Each row is a point. Each copy is the shape, with its points in the same order, turned, moved and blurred by noise. Say if it was mirrored as well.
(in the rows, 128 means zero)

Shape, 7 rows:
[[156 152]
 [142  98]
 [101  97]
 [ 61 155]
 [195 164]
 [184 128]
 [109 118]]
Copy 1, 7 rows:
[[172 110]
 [113  84]
 [ 96 119]
 [114 190]
 [202  88]
 [170  73]
 [115 121]]
Copy 1 is: only turned
Copy 2:
[[146 142]
 [ 91 145]
 [ 82  99]
 [125  49]
 [167 179]
 [124 180]
 [102 103]]
Copy 2 is: mirrored

Shape (8 x 2):
[[139  67]
 [ 56  99]
 [ 77 102]
 [160 142]
 [ 95 172]
 [130 107]
 [164 118]
 [171 134]]
Copy 1, 8 rows:
[[142 192]
 [ 59 174]
 [ 79 167]
 [150 105]
 [ 84  94]
 [124 145]
 [167 135]
 [165 111]]
Copy 1 is: mirrored
Copy 2:
[[ 81  82]
 [169  45]
 [133  54]
 [113 144]
 [179 127]
 [113 104]
 [ 90 136]
 [109 148]]
Copy 2 is: mirrored

Shape:
[[137 175 135]
 [115 143 216]
 [ 98  82 102]
 [129 118 141]
 [154 172 180]
 [146  88  90]]
Copy 1 (6 x 3):
[[ 76 122 101]
 [132 109  31]
 [165 130 151]
 [134 140 107]
 [ 86 132  54]
 [142 172 156]]
Copy 1 is: mirrored
Copy 2, 6 rows:
[[140 106  75]
 [232 111 101]
 [129 167 156]
 [158 127 135]
 [175  80  80]
 [ 92 125 162]]
Copy 2 is: only turned
Copy 3, 6 rows:
[[ 90 130 150]
 [ 97  37 154]
 [186 114  98]
 [124 107 118]
 [ 61  95 146]
 [147 135  74]]
Copy 3 is: mirrored

Shape, 7 rows:
[[134 167 164 174]
 [118  63 154 102]
 [125  70  23 105]
 [128 115 157  93]
 [142  96 159 139]
 [ 79 149 121 182]
 [129 142 148 147]]
Copy 1, 7 rows:
[[137 162 165 113]
 [ 87  95  96  63]
 [ 12  99  58 173]
 [111 137  90  74]
 [ 95 127 136  79]
 [132 120 155 165]
 [112 153 140 114]]
Copy 1 is: mirrored
Copy 2:
[[106 164 160 142]
 [100  85  61 137]
 [200  76  88  40]
 [124  87 105 155]
 [110 130  87 145]
 [ 94 129 174  85]
 [124 135 146 138]]
Copy 2 is: only turned
Copy 3:
[[ 49 141 136 104]
 [140 131 162 190]
 [225 166  85 134]
 [122 151 180 148]
 [106 116 147 150]
 [ 69 182  86 133]
 [ 83 148 139 121]]
Copy 3 is: mirrored

Shape (9 x 6):
[[145 147 172  83 162 129]
 [ 96  42 107  92 130 130]
 [ 89  98 120 102  81  79]
 [102 160 130 167  69  92]
 [178 148 107 102 119 191]
 [107 150 122 206 101 184]
 [162 140 175 148 106 115]
 [121 156 120 209 128 113]
 [ 83 129 163 155 121  65]]
Copy 1, 9 rows:
[[ 99 152 187 148 118 139]
 [140 101 177  76  91  46]
 [144  53 149 102  86 114]
 [164  90  89 110 102 170]
 [ 73 161 105 138 142  85]
 [155 177  53  86  99 132]
 [120 134 136 105 146 172]
 [199 151  90 120 129 148]
 [189 102 156 108  88 170]]
Copy 1 is: mirrored
Copy 2, 9 rows:
[[165 163  72 168 172 102]
 [ 86 166 112 147 101 195]
 [118 203 130 116  68 126]
 [140 140 158 112  64  65]
 [162  83  38 174  98 134]
 [ 99  68 125 147  91  66]
 [178 131 139 169 118  93]
 [147  81 146  99 119  82]
 [134 184 177 111 125  78]]
Copy 2 is: only turned
Copy 3 (9 x 6):
[[ 74 145 160 116  90 117]
 [201 149 121 155 100 121]
 [143 163 124 195 153  83]
 [ 88 124 126 196 207 114]
 [ 88 157 106 136 118 206]
 [112  66 139 172 186 196]
 [ 65 106 106 143 148 116]
 [104  91 140 133 215 142]
 [111 107 158 160 179  65]]
Copy 3 is: mirrored
Copy 4:
[[ 76 138 175 135 107  84]
 [173 122 184 163 151 166]
 [175 129 133 171  77 145]
 [144 160  77 117  54 137]
 [ 61 138 101 146 171 120]
 [112 203  82  73 128 165]
 [125 154 110 106 105  72]
 [125 147  95  51  88 145]
 [163 149 148 101  43 124]]
Copy 4 is: mirrored

Shape (13 x 8):
[[147 103  97 136 104  83 161 168]
 [177 105 146 153 157 179 166  62]
 [142 106 114  77 106 144 143 135]
 [162 114  86 117 109 167 164 151]
 [119 160 116  97 113 179 162  62]
 [171  96 151 143 112 153 175 144]
 [184 175 163 163 113 139 171 143]
 [ 83 204 132 161 188 155 141  49]
 [ 41 147 130 152 161  29 161 143]
 [135  91 144 173 101 141 155  83]
 [ 94 205  78 113 131 167  94 153]
 [184  92 158 103 135 154 111  97]
 [178 177 132 168 122 112 165  98]]
Copy 1:
[[106 128 142  64 135 179 120  72]
 [117 120 132  67 118  63 208 159]
 [132 122 176  69  77 133 144  85]
 [111 124 169  40  79 135 127 113]
 [178 173 156  66  71 119 196 135]
 [115  88 168  52 142 112 146 113]
 [183 125 139  30 167 101 109 145]
 [167 233 118 110 122  99 176 190]
 [117 227 138 138 195 191 140  82]
 [121 107 134  88 130 136 194 153]
 [168 202 147 111  58 149  68 158]
 [130  96 149  99  93  73 161  97]
 [164 147 102  49 144 121 144 133]]
Copy 1 is: mirrored
Copy 2:
[[123 130 121 128 186  51  90 112]
 [146 106 131 129 131 173 118 205]
 [ 77 102 103 103 143 107 122 122]
 [ 89 120  82 139 148  98  92 143]
 [134  78  69 105  86 144 139 152]
 [ 98 120 138 154 148  98 121 178]
 [139 148 122 144 103  58 130 193]
 [231 118 108 111  55 164 128 128]
 [216 103 170 111 135  57 106  35]
 [161  99 126 159 174 127 145 167]
 [135 172  51 122  72 107 128  66]
 [ 93 138 137  90 155 149 154 173]
 [183 137 109 113 124  76 120 188]]
Copy 2 is: mirrored
Copy 3:
[[124  86  96 131 108 168 168 146]
 [193 140 176 153 174 123  82 152]
 [118 112 129 115 169 121 146 107]
 [136 107 102  93 170 143 131 143]
 [117 117 127 141 168  67  46 127]
 [164 121 155 107 145 184 110 117]
 [187 123 129  81  92 144  75 128]
 [155 178 123 173 116  36  54 193]
 [107 167  80 213  41 128 143 167]
 [129 125 182 155 135 170  92 150]
 [ 97 141  86  71 122  52 119 183]
 [174 112 189 111 152 101 144  98]
 [177  86 127 127  92 125  61 150]]
Copy 3 is: only turned

Shape (14 x 9):
[[ 68  94 157 112 132  86 125 169  59]
 [100  94 138 120 191 121 244 126 145]
 [184 122 130 146  78 103 135  89 173]
 [180 150 101 156 157 100 112 130 180]
 [172 168 158 212  89 107 103 125 169]
 [ 86 134 131 103 131 181 146 137  70]
 [ 88 144 168 113 129 133 146 122  76]
 [159 153 135 170 109  83 122 109 196]
 [158 184 121 130  76 113 114 151 228]
 [ 69  83 146 166 157 121 172 142 160]
 [138 136 175  82 153 132 194 151 152]
 [112  77 183 115 142 172 142 175  59]
 [ 77 123 186  95 202 119 164 118 159]
 [162 119 137 124  92 147  91 104 170]]
Copy 1, 14 rows:
[[132 141 179 179 145 190 162 168 110]
 [109  94 109 156  76 119 232 169 177]
 [144 101  60 125 166  82 103 116 135]
 [101 161  58  98 156 112 130 104 177]
 [124 105 103 115 212  98  95  76 187]
 [ 92  75 155 143  92 200 140 135 119]
 [ 94  90 159 175 120 160 121 149 130]
 [122 135  89 109 180  64 112 114 168]
 [109 111  91  42 184  69  94 146 157]
 [157 120 162 132 111 119 198 134 180]
 [ 87  85 101 128 120 135 155 210 177]
 [137  75 146 172 117 236 149 163 152]
 [104 139 150 158  70 123 156 190 199]
 [151 100  78 102 137 118  74 123 149]]
Copy 1 is: only turned
Copy 2, 14 rows:
[[145  81  83  49 112  96 115 139 165]
 [ 68 127 118  44 132 208 177 189 122]
 [164 159  84 182 133 193 145 104  74]
 [146 182 146 132 140 135 149 118  61]
 [201 161 171 171 107 161 105 107  94]
 [ 94 117  94 121 136 113 121 168 201]
 [119  82 105 111 114 130 144 147 185]
 [163 165 143 151  90 171 132 116  55]
 [157 171 117 203  69 146 121 160  48]
 [ 85 131 132  59 100 174  94 145 121]
 [107  95 113 122 114 167 164 208  98]
 [117  69 108  97 178 121  81 183 180]
 [ 59  79 149  84 104 151 166 150 110]
 [123 129 101 190 138 144 114 113  90]]
Copy 2 is: only turned

Shape (16 x 11):
[[134 120 106  51 150 160 173 143 176  91 179]
 [171 165 145 176 125 139  81 140 158 143  94]
 [149 218 161  96  76  95 154 172 123 210 117]
 [129 150 138  57  93 151 161 128 152 169 111]
 [ 88 191 136  91 127 126 152 167 134 176 105]
 [120 113 147 151  73  90  60 108 100 126 182]
 [ 98 156 168 146  76  97 135  89 137 157 213]
 [153 102 119 149 183 173  61 188 170 169  88]
 [176 120  84 153 123 146  85 160 153 178 132]
 [146 147 178 125 101  59  74  46 119 153 176]
 [114 163 173 118  91 112 153 103  96 201 184]
 [166  80  98 165 138 119 110 113 108 108 148]
 [152  93  70 161 145 167 106 112 139 123 125]
 [138  85 103 163 117  99  95 114 171 141 126]
 [109 115 153  84 108 201 178 179 153 140 134]
 [112 158  89  37 120 190 156 125 163 116 151]]
Copy 1, 16 rows:
[[ 69  92  56 116  69 177 122  90 128 175 111]
 [135 100 132 149 138 114  68 151 174  86 177]
 [183  92  72 204  89  74 161 141 143 104 133]
 [141  92  35 143  74 138 146 132 173 119 126]
 [163  60  59 149 104 102 127 154 148 130  81]
 [119 182 177 104 130  93 164 129 173 128 130]
 [138 139 147 163 130 120 194 119 196 180 127]
 [154  82 137  83  74 144   7 154 151  92 139]
 [142 129 151 146  75 162  71 153 140  87 147]
 [126 187 147 156 137  72 144  71 220 124 123]
 [172 150 102 184  91  99 168 140 191 183 114]
 [110 192 141 105 130 164  87 130 126 141 136]
 [ 98 153 123 105 121 195  69 158 158 123 127]
 [148 139 154 106 138 176 104 119 162 103 142]
 [145  71  54  91  49 151 134 163 145 177 149]
 [ 67  89  40 126  59 166 135 133 158 145  96]]
Copy 1 is: only turned
Copy 2, 16 rows:
[[116 197 142  52 130 190 160  98 120  82  77]
 [145 153 137 171 171  97 131  98 178 172  96]
 [208 175  80 118 160  54 168  91 197  68 122]
 [187 163  86  91 139 136 155  61 140  76  98]
 [154 154  58  72 155  99 165  92 180 108 128]
 [204 127 167 145 114 134 165 177 132 148 163]
 [235 176 130 119 147 159 139 185 176 101 157]
 [110 103 169  87 163  94 111  56 162 206  97]
 [155 104 181 122 144 107 150  94 180 140  68]
 [206 163 148 173  98 153 112 155 166  96 191]
 [247 170  96  94 117 116 124 149 175  89 134]
 [119 110 169 140 120 136 115 171 121 131  84]
 [113  93 153 129 133 161 125 125 139 155  55]
 [139  96 174 139 171 159 129 126 148 121 121]
 [174 170  99  40 161 127 170  85  96 136  65]
 [146 172  91  67 106 187 197  61 136  91  71]]
Copy 2 is: only turned
Copy 3 (16 x 11):
[[184  79 203 153 119 160 116 144  67 108 136]
 [111 136  49  97 118 128 120 143 118 130 149]
 [ 83 105  92 119 220 221 122 141 156 110 131]
 [125  89 125 152 149 180 138 134 117  57 106]
 [133 109 106 141 181 199 114  77 148 111 120]
 [ 82 174 127 103 106 135 229 119 122 160 132]
 [ 45 141 152 139 117 190 198 104 116 115 178]
 [193 142  58  42  90 146 121 119 116  99 130]
 [143 153 117  48 113 134 121 167 136 103 127]
 [ 40  88 119 114  92 151 226 121 140 153 148]
 [ 61 111 146 109 166 191 172  85 129  94 150]
 [126 119 149  62 118  64 165 133 111 127 144]
 [149 144 144  65  83  82 117 124 125 102 118]
 [145 148 113  93  93 116 163 153 165 105 151]
 [166 127 128 138 160 165 125 107  61  52 121]
 [152  90 190 163 118 163  92 125  81  93  85]]
Copy 3 is: mirrored

Shape, 16 rows:
[[131 147 170 164  67 110 160  95 117  71 120 159]
 [184 112 126 177 156 176 112 161 129 199 128 188]
 [102 166 136 132 147 119 158 150  91  84 124 167]
 [150 154  88 129 179 136 125 110 182 144 139 176]
 [ 93  86 115 116 176   8  90 109 139 102 127  93]
 [130 133 152 160 166 119  91 144 197 194 100 164]
 [102 108 162  75 160  59 113  53  97 101 156 109]
 [143 107 122  98 128 151 157 178 171 172 123 153]
 [147 158 140 193 113 151 162 146 113  84 141 151]
 [161 202 123 104 103 143  91 157  94  99 121 134]
 [ 83 102 181 102 205  52  98 111 157 113 190  75]
 [ 97 126 127 117 169  39 140  78 136 143 162  36]
 [149 128 142 146 140 173 105 145 202 142 130 163]
 [ 58  90 122 101 176  91  98  72 112  83 125  47]
 [ 77 161 126 173  52 132 135 124  96 100 177 179]
 [ 92 182 153 145 122 135 147 118 101 128 106 150]]
Copy 1 (16 x 12):
[[116 121 102 153 101 137 159 190  99 161  99  38]
 [182  89 141  47 133 108 101 133 140 183 170  98]
 [128  92  85 124 130 104 165 147  91 148  66 105]
 [185  91 119 141 139  77  99 138 172 140 132 110]
 [ 68 162 123 144 141 135 163 153 220 129  45 158]
 [140  75 137 104 178 134 101 171 186 199 162 132]
 [119 131 174 174 110 153 169 142 174 151   7 120]
 [179 102 144  94 135 132 101 176 113 132 154 169]
 [123  82  93  99 106 109 145 170  93 129 119  44]
 [107  81 154 143 110  54 156 122  69 169 125 115]
 [ 95  72 179 133 149 172 156 167 224 109  39 148]
 [ 55 105 154 138 112 139  84 180 202 117  16 139]
 [162  69 141 124 149 132 120 149 144 140 190 107]
 [ 68 134 130 167 112 177 131  90 185 101  30 150]
 [131 137 134 128 177 111 142 158  59 132  88   8]
 [117  84 103 142 144 130 116 141  87 171  77  85]]
Copy 1 is: only turned
Copy 2 (16 x 12):
[[131 165 150 161 170 135 153 105  92 184 125  92]
 [163 116 124 123 177 162 132  64 128  58 173 202]
 [ 78 166 140 126 187 138 113 160 140 150 169 113]
 [135 114 120 170 116 183 139 155 164 110 158 190]
 [101 120 133 178  58  65  90 157 176 103 131  82]
 [150 143 158 150 100 172 101  81 178  80 151 195]
 [ 92 141 103 147  76  59 165 150 187 154 104  95]
 [129 100 178  92 122 147 121 118 122 119 169 208]
 [141 130 132 127 207 176 125 118 110 145 142  98]
 [146 154 167 147 215 101 144 181 148 135 118 171]
 [ 89 110 136 125  53 118 136 136 228  94  83  70]
 [156 109 128 122  50  89 141 160 225 145 138  69]
 [144 125 157 136 134 192 126 114 132 104 103 192]
 [134 161  79 115  57  89 102 181 172 141  78  75]
 [148 192 167 138 177 160 196 152  76 126 144  79]
 [139 203 134 113 165 145 140 126 156 154 150 137]]
Copy 2 is: only turned
